Each row of a before or after table is a point. One or more steps were done to the points. Then noise was added and the rows were shuffled. The steps act on columns, c1 being the first. What was done? A step turns or swaps two columns, mirrors them in a line or flattens them onto one, adds a multiple of one to another, or multiplies or shifts one. Angles are multiples of 10 degrees, from the lower column toward the higher: turns from -170 to 170, lines from 10 to 170 but not 90. Use the fewest steps. Two steps may share a column if one is a turn and the other turns, adds or multiplies; they go together, in the order done. Otherwise the lowest column goes first.

Before:
[[-44 -17]
 [-38 -42]
 [-32 -44]
 [ 13 -10]
 [ 16  -1]
 [ 43 -44]
 [ -7 -28]
 [ 42  -2]
 [ 38  28]
 [ 20  14]
 [ 33 -21]]
After, 11 rows:
[[-14  -7]
 [ -8 -13]
 [  4 -46]
 [  7  47]
 [-35 -20]
 [-19  52]
 [-23 -36]
 [-24  49]
 [-58 -16]
 [-20  19]
 [  2 -24]]
Steps: turn c1 and c2 by -120 degrees

Before (9 x 3):
[[  4  -4  -7]
 [  9   3  -6]
 [  6 -11  -7]
 [  4 -13  -7]
 [  5   5  -7]
 [ -6   4  -6]
 [  0  -3   4]
 [  1   4  24]
 [  1   3  -6]]
After, 9 rows:
[[ 11   8 -17]
 [ -3   0 -15]
 [ -4   0  60]
 [ -2  -7 -16]
 [ -7   3 -17]
 [  3   0  10]
 [  8   9 -17]
 [ -6   7 -15]
 [  2   5 -17]]
Steps: turn c1 and c2 by 110 degrees; multiply c3 by 2.5

Before:
[[ -5  12  -3  24]
 [ -1  15 -22  -6]
 [  0 -18  30  -3]
 [ -4   6  14  -5]
 [ -3 -10 -18  -4]
 [  7  11 -14 -10]
 [  2  -4 -11  19]
 [-13  13  -6  -8]
 [  6  14   0   6]
 [  5   9 -10   7]
 [  5  13  -5  -3]
 [ -1  18 -13   5]
 [  1 -20  43   6]
 [ -2  14  11   0]]
After:
[[ -5  -3  12  47]
 [ 21  -4 -20   2]
 [ 27  -9 -12  17]
 [ 18 -12   1  18]
 [-29  29 -11  -8]
 [-17  -6  20 -11]
 [ 27 -22  -3  12]
 [ 20 -26   8 -12]
 [  7 -11  -4 -20]
 [-28  41 -20  17]
 [ 24 -18   4 -24]
 [  6   7 -12 -13]
 [ 24 -11  -4  -9]
 [ 12 -10  -9  60]]
Steps: add 1.5 times c2 to c1; turn c2 and c3 by -140 degrees; multiply c4 by 2.5

Before, 11 rows:
[[ 11 -22  29   4   4   7]
 [-33   9  -1   4   4   4]
 [  3   4  -8  -9  30 -18]
 [  6 -15   6   3 -25 -32]
 [-14   2  45  24  51 -50]
 [ 17  -2  23 -23 -33   5]
 [ 22 -60 -19  -2  20 -16]
 [ 11   9 -49  14 -16 -25]
 [ 33 -30 -17  45   5 -39]
 [ -6 -26  60 -14  34 -37]
 [-23 -27  15 -36  29  -2]]
After, 11 rows:
[[ 60 -21  -7   8 -19 -10]
 [ 14 -21  58  26 -28 -26]
 [  0   5  -7  19 -26 -13]
 [  2  16 -42 -19  10 -17]
 [ 44   6   1 -39 -21 -26]
 [ 25  -7  34  -2  -7   4]
 [-10 -10  39  -6 -54 -35]
 [ 13  12  29  10  39   3]
 [-28 -19 -20  -3  -3   1]
 [  6 -35   3  44 -16  -1]
 [ 16  -6  10 -14  23 -23]]
Steps: add 0.5 times c1 to c3; turn c1 and c2 by 50 degrees; turn c4 and c5 by -160 degrees; multiply c6 by 0.7

Before, 8 rows:
[[  9  13  60   6   0  30 -31   2]
 [  5  34  19  16  -8  20   5 -17]
 [  4 -30 -17   6 -10  32  32 -11]
 [-21   0  -6  20 -29   1   0 -13]
 [  0 -12 -15   6  14  -1  -1 -20]
 [  5   4 -17  29 -17  25  -3 -12]
 [  6  21  19 -19  26  45 -14  19]
 [ 31   4   3  10  14 -14  14  14]]
After, 8 rows:
[[  4 -28   4 -26  20  37 -24 -18]
 [ -3  11 -14   6   2  18   7 -19]
 [ 31   1  -7 -11  35 -27 -14  14]
 [-23  -1 -18 -13 -32  11  -1 -13]
 [  6 -27  26   4  24  27   3  16]
 [  5  42 -21   6   6  44 -13 -12]
 [ 10 -23  41 -43 -31  28  21   3]
 [  6  -1 -30 -13 -18  35   3 -10]]
Steps: turn c2 and c7 by -150 degrees; add -1.5 times c7 to c5; mirror c3 and c4 in the line at 160 degrees; add -1 times c8 to c6
